Each row is a point. To make a cloud, some directions were put in groups of two or more. Within a group, all points are equally far from the middle, so they leave a hole (a ring in 2 directions, a hollow ball in 3). The other directions are filled evenly. Then the cloud was stretched, turned, moved and blurred a little. How many holes are there, and how many directions does each take, smallest first?
(in the rows, 128 means zero)

Cloud (20 x 3):
[[152 170 174]
 [ 99 125 142]
 [150 171 156]
 [ 83 149 115]
 [140 119 129]
 [166 166 192]
 [ 69 141 120]
 [173 117 126]
 [ 99 119 121]
 [154 152 139]
 [147 163 168]
 [108  93 131]
 [ 72 156 173]
 [126 121 126]
 [151 141 112]
 [106 166 147]
 [122 156  92]
 [118  93 134]
 [ 88 110 104]
 [ 78 164 167]]
Holes: 0

Cloud (28 x 4):
[[141 169 115 119]
 [105 102 147 129]
 [160  94 107 159]
 [161 102 157 149]
 [111  81 130 176]
 [171 111 116 175]
 [165 131 103 124]
 [133 162  90  82]
 [100 142  77 107]
 [115  99 156 158]
 [114 111 168 158]
 [131 169 110  99]
 [105  91 134  76]
 [154 184 148 130]
 [179 163 144 157]
 [114  81 135 180]
 [101 144  88 114]
 [159 136  88 138]
 [107  76 111  93]
 [ 95  88 117 118]
 [122 171 172 141]
 [158 103 118 115]
 [145  86  93 108]
 [103 132 124 172]
 [ 96 131  84 146]
 [156 113 100  81]
 [130 177 124  84]
 [168 113 114 143]]
Holes: 1 (2)

Cloud (48 x 6):
[[169  91  84 111 136 111]
 [163 115 168 125  83  88]
 [137  94 155 113  88 171]
 [150  82 109 151 154 126]
 [131 140  80 131 120  89]
 [162 129 111 119  72 165]
 [116  93 110 129  64  91]
 [145  75  94 112  99  95]
 [113 143 112 132  67  94]
 [141 119  53 106 121 139]
 [134 138  73  84 131 114]
 [106 156 140 130  77 148]
 [152 170 104  82 103 122]
 [109 115 113 135 169 138]
 [157 147  85  80 139 120]
 [164 160 130 148 121 107]
 [177 139 147 143 127 133]
 [128 115  95 112 136 186]
 [160 144  80  81 138 121]
 [163  98  90 145 140 105]
 [135 105 151  76 135  97]
 [122  98 184 151  83 138]
 [108 129 186 131  97 137]
 [159 137 102 143  66 151]
 [122 147 136 113  54 104]
 [131 117 120 184 109 161]
 [183 150 108 134  89 113]
 [169 161 140 119 138 125]
 [118  93 134 124 125  75]
 [114  99 171  93 136 132]
 [104 110 162 157 119  95]
 [162 113 113 170 132 110]
 [154  92 174 108 124 141]
 [121 114  66 117 125 167]
 [147  93 112  76  81 138]
 [100 100 141 112 156 115]
 [134 132 136  72 139  97]
 [159  83 111  81 114 105]
 [130  75  89 137  75 122]
 [157 115 133 120  47 113]
 [168 109 158 137  86  89]
 [ 78 112 123 154 119 136]
 [130  76 102  91  91 151]
 [115 103 166 153 110  86]
 [135  85 106  76  97 105]
 [148  78 138 167 123 109]
 [122  88 172 103 109 157]
 [140 122  95 141 162 110]]
Holes: 3 (2, 2, 2)

Cloud (88 x 8):
[[112 137 115 103 173 133 158 115]
 [101 151 128 170 115 192 129  84]
 [104 174  99 172  99 131 116 107]
 [130 128  98 195 108 125 160 105]
 [108 136 109 181 167 158 137 117]
 [ 78  85  86 134 119 119 151 114]
 [ 88 142  85 151 165 165 140 148]
 [103 128 158 105 124 137 120 160]
 [125 115 146 115 145 171 128  56]
 [126 117 119  82  87 126 142 148]
 [127 124 153 173 140 153 180 123]
 [126 131 126 151 141  92 118 178]
 [172 107 126 160 135 106 122  77]
 [142 120 103 150 133 154  88 165]
 [ 69 174 128 154 116 163 128 148]
 [120 120  82 122 153 105 158 185]
 [178 135 103  92 114 125 114 128]
 [130  91 125 101 106 153 134  86]
 [100  76 134 108 173 109 149 132]
 [153 146  79 120 153 125 162 124]
 [113  95 114 143 163 150  74 128]
 [170 144 118 140 128 156 103 148]
 [ 95 119 134 158 143 140 137 184]
 [149  90 159 155 150 156 124 113]
 [128 145 144 103 117 158 143  75]
 [115 178 107 133 161 140  95 122]
 [105 127  88 124 163 129 155 174]
 [148 130 106 139  76 149 176 150]
 [ 97  91  75 136 122 100 151 129]
 [124  88 116 114 145 160 158 177]
 [138 115  97 187 101 166 110  82]
 [134 162 146 149  93 103 153 100]
 [172 149 118 103 152 152 105 105]
 [127 113  80 158 131  98 178 109]
 [117 121  73 187 120 134 157  95]
 [166 107  98 171 136 114 180 126]
 [ 87 123  76 174  96 151  96 145]
 [103  93 118 137 109 185 152 152]
 [143  74 116  96 164 165 138 116]
 [124 117  87 112 158  87 143 144]
 [100 108 135 118 163 121 183 102]
 [150  96 151 142 148 150 112 130]
 [ 79  98  71 167  96 185 104 129]
 [122 144 119 179 161 145 141 126]
 [ 94 132  87 189 121 119 100 103]
 [154 119  86 158  91 152 151 135]
 [126 102 131 145  89 110 114 135]
 [ 65 106 108 157 147 158 156 142]
 [119 113 124 111 168 182 120  44]
 [136  64 132 109 154 131 174 169]
 [100 118 125 163 160 126 186 154]
 [110  92  83 151  89 158 138 149]
 [132 111 100 154 142 162  80 151]
 [148  82 102 122 106 135 160  89]
 [158 122 144 126 172  95 153  97]
 [121 128  77 176 123 112 169 121]
 [120 128 115 199 105 123 144  85]
 [134 110 142 152  91 155 193 139]
 [ 81 137 114 183 137 203 116  63]
 [ 98  90 100 109 184 128 118 118]
 [155 128 123  82 148 168 160 132]
 [107 104  92 122 103 205 138 118]
 [ 92 107 136 153 134 141 161 192]
 [136  85 130 144 140 177 165 144]
 [140 173 103 143  99 148 103  80]
 [112  88 153 155 135 159 121 148]
 [ 72 131  95 177 167 181 116 119]
 [149 136 107 119 172 126 121  80]
 [134 128 161 136 115 166 136 171]
 [106 156  94 156  98 165 169 112]
 [140  99 146 121 112 122 162  64]
 [134 119 113 116 159 177 167 106]
 [129 110  94 103 120  79 139 159]
 [ 80 104 107 191 119 138 174  95]
 [124 126  81 106 152  94 143 158]
 [131 147  82 141 129  87 180 177]
 [104 151  77 167 102 110 154 171]
 [106 114 108 138 145 148 148 199]
 [114 119 127 183 176 127 119  94]
 [135 129  98  82 148 104 130 180]
 [110 133  59 156 163 141 138 132]
 [137 142 177 156 114 147 169 126]
 [107 128 105 158 143 216 140  91]
 [122 106 106 141 138  69 145  87]
 [104 120  78 176 122 132  85 146]
 [149  87 138 178 156 160 153 117]
 [135  70 105 171 148 138 131 166]
 [113 114 108  73 151 166 121 155]]
Holes: 3 (2, 2, 2)
